Each point is reached from the start by the listed moves, each made 0, 1 or 2 times, or once backwards (-1), plus a little noise. Is the number of moves made odd or even? Then give how often each move was made.
(in the rows, 128 means zero)

Moves:
(1): [168 140 115]
(2): [118 144 138]
Start: [131 134 139]
Points:
[119 150 149] => odd (0, 1)
[210 157 114] => even (2, 0)
[ 71 156 172] => odd (-1, 2)

Moves:
(1): [119 118 124 129 124 124 126 129 133 143 120 119]
(2): [117 122 123 119 102 112 123 131 120 130 145 106]
(3): [132 127 139 149 120 110 111 125 127 110 105 117]
(4): [130 131 130 136 145 115 136 139 121 112 120 128]
(5): [149 128 132 112 119 116 143 118 112 121 111 120]
(6): [113 152 119 131 118 122 122 118 145 118  84 119]
(7): [137 118 126 132 124 148 132 131 116 138 128 124]
(8): [132 134 149 131 143 138 120 133 123 132 119 114]
(9): [147 149 124 144 115 120 133 148 141 133 137 150]
(10): [140 140 130 131 131 131 128 102 123 148 142 125]
(11): [138 138 120 123 128 131 109 152 131 138 114 119]
Start: [133 122 130 136 122 124 120 127 128 112 122 130]
Points:
[117 192  76 193 139 126 124 232 205 121  16 168] => even (2, -1, -1, 2, -1, 2, 1, 0, 2, -1, 1)
[210 228 111 186  65 121  97  96 171 164   9 132] => odd (1, -1, 1, -1, 1, 2, 1, 0, 2, 2, 1)
[139 122 116 144 110 156  65 148 114 121  18  63] => odd (0, 0, 1, 0, 0, 1, 2, 0, -1, 0, 2)
[220 127 217 185 151  54 147 139  60  41  75 106] => odd (0, 0, 2, 2, 2, -1, 0, 2, 1, 0, -1)
[237 127 145 154 109 181 131 213 115 151 122 169] => odd (0, -1, 0, -1, 1, -1, 2, 1, 2, -1, 1)
